Each row of a before or after table is a point. One or more steps were done to the points. Then noise was added and the rows were shuffled. The steps act on columns, c1 being the first. What was done? A step turns or swaps two columns, mirrors them in a line or flattens them onto one, adds a multiple of one to another, or multiplies or shifts one. Angles are multiples of 10 degrees, from the lower column toward the higher: turns from -170 to 170, lines from 10 to 170 but not 90. Use the fewest steps. Two steps may share a column if one is a turn and the other turns, adds or multiplies; they go together, in the order done. Otherwise the lowest column goes first.

Before (12 x 3)
[[ 58 -34  44]
 [ 49 -39  36]
 [ 35 -21 -26]
 [ -2  18   5]
 [ 44 -37  13]
 [ 11 -24  -5]
 [-11  18   3]
 [-41  24   1]
 [ 32 -50  42]
 [ 37 -21  24]
 [ 76  -3  38]
 [-54  77 -57]]
After (12 x 3)
[[-61  21  13]
 [ -8 -17 -16]
 [ 25 -39  -7]
 [ 39 -54  19]
 [ 28 -52  13]
 [ 57 -22  31]
 [ 17 -31  10]
 [-76  96 -11]
 [-23  15  13]
 [ 16  -4 -31]
 [-30  13  12]
 [ 14 -65  12]]
Steps: shift c1 by -20; turn c2 and c3 by 30 degrees

Before (13 x 4)
[[  3 -27 -12  10]
 [ 26  50  63 -11]
 [ 29 -12  -6 -31]
 [ 59 -10  14 -53]
 [ 16  26 -24 -46]
 [ 14   7  54 -28]
 [ 24 -17 -38  50]
 [  9 -19   3  30]
 [  9  28 -48  18]
 [-27  36   0 -47]
 [-19   9  47 -42]
 [-45  -3  47 -52]
 [-40  68 -47  15]]
After (13 x 4)
[[ 21  30 -48  12]
 [ 47   3  13  10]
 [ 25 -37   2  -5]
 [ 95  17  -3 -13]
 [  6  14  26  49]
 [-72  32 -33 -11]
 [ 13  16  12  70]
 [ 41   4 -79  30]
 [ 38 -11  40  90]
 [-42 -27 -23  -8]
 [ 13 -52  17  57]
 [-66 -82 -10  55]
 [-32  26 -41  -1]]
Steps: multiply c1 by 1.6; turn c2 and c3 by -140 degrees; shift c4 by 40

Before (13 x 8)
[[ 16  19 -23  -8   6  13   3   8]
 [-33  -5   7 -13  15  25 -13  35]
 [ 11  24   5 -17  15  28   0  30]
 [-88  23  -7  -9  -4 -14  -5  24]
 [ 18 -16   0  -2  22  29 -42  -8]
 [ -4  26  14  35  10  29  -1  23]
 [ -5  13 -29  11   8  26   4 -49]
 [  1  13 -15  54  12  19   1  29]
 [  0  23 -11  14  17  22 -41  25]
 [  5  21   9  19 -36   8   2 -29]
 [ 16 -39  13 -15   1  21   9  29]
 [ -2  12  14  -4  11 -35  10  30]
 [ 10  23 -30   7  16  25   7  28]]
After (13 x 8)
[[-88 -16 -98 -11   1 -15   0 -33]
 [ 18 -12  -8  -3  11  14  10 -15]
 [ -4 -18  11  37 -11  27   2 -29]
 [ 10 -11 -20  14  11  29  11 -34]
 [  9  -9  18  -7  30  26   3 -35]
 [  3 -24 -12  21   9  22 -34 -33]
 [-35  12 -24  -7  23  25 -16 -27]
 [  4   2 -13  54 -19  20   2 -32]
 [ -4   2   8   1  15 -39  12 -32]
 [ -6 -25 -33  15   4  27  14  41]
 [ 15  48  30 -11  11  21  -9 -13]
 [  4 -25  14  -3 -55   5  11  19]
 [ 20  -2  21  11  25  27 -44  11]]
Steps: add 1 times c1 to c3; turn c2 and c8 by -160 degrees; turn c2 and c7 by -20 degrees; turn c4 and c5 by -30 degrees; multiply c5 by 1.3

Before (9 x 11)
[[ 29  21   0   3   1 -29 -27   1 -42  41 -53]
 [-17  39 -42  -7 -24   8  34  18  65  28  54]
 [ 78 -60  35 -38 -38 -23 -21 -80 -12  46  13]
 [ -7   2 -35 -31  32 -95  53 -37   7  11  -6]
 [-21  10   9  34 -47 -10 -36  40 -13 -44  40]
 [-33 -12 -24  -4 -44 -28   0 -41  -2 -42   8]
 [ -4 -50 -35   9   6 -29 -36  23  -2  17 -40]
 [  8 -14  40 -19 -38  -4 -46 -25  47 -22 -32]
 [ 31  -8 -61  22  63  -2 -23   7 -20  53  24]]
After (9 x 11)
[[ 44  11 -14  28 -53   1 -26  15  10 -37  46]
 [-34  17  -4  -7 -52 -28  -1  39 -25 -34  11]
 [ -5  34 -43  11  10  -1 -22 -30   1  43 -54]
 [ 22  -9   1  13   9 -58 -24  -1 -36  14 -39]
 [  1  -4 -20  18  71  -8 -13 -33 -59  41  27]
 [-26  -9  49 -16 -41 -14 -33  -1  39 -16 -37]
 [ 24  17  64 -15 -20  38  22  12 -44  31  51]
 [-91 -19 -12 -39 -31 -60 -15 -61  35  51   7]
 [-35  73   6 -31  32 -60  36  13 -35   4 -13]]
Steps: turn c1 and c8 by -100 degrees; turn c2 and c6 by 50 degrees; swap c3 and c9; turn c4 and c11 by 10 degrees; turn c5 and c10 by -10 degrees; multiply c7 by 0.7

Before (8 x 12)
[[ 12  23 -20   9  37  -2  27 -11 -64   5 -15 -11]
 [ 18 -14  -6   1 -20 -14 -36  -5 -30 -35  -2  13]
 [-34  30 -33  30  -6  -7  43  26  27 -25  19  10]
 [ 19 -36 -32   4  10 -15  19  26  -9  37 -59  16]
 [-31 -17   6  39  10  56  30  29  11  35 -34 -70]
 [ 25 -24   1  29  16  66  38 -33 -11  21 -10  33]
 [-11  11  23 -36   1  19  -9   7  28  11  15 -23]
 [ 10 -21 -30  -6  12  14  -7 -36  10 -42   6   4]]
After (8 x 12)
[[ -9   4  23 -41  -1  35  -5  -3  21   9  12 -18]
 [ 12   7 -34  -6  11  29  -9 -13   3 -38   6   3]
 [ 23   9   5  23  15  93  38 -11 -48  21 -13  33]
 [ 11  -2  -6   3 -21 -36 -34   4 -22 -39  -1  15]
 [-31 -18   2  41   6  88  32  31 -20  33 -31 -69]
 [-37  -6 -34  31  -4  -2  45   7  33 -23  21   7]
 [ 20 -17 -34   3  10 -21  16  33   5  40 -56  17]
 [ 12  11 -17   8  34 -21  20 -19 -57   7 -16 -11]]
Steps: flatten c2 and c8 onto the line at 120 degrees; multiply c6 by 1.6; turn c6 and c9 by -20 degrees
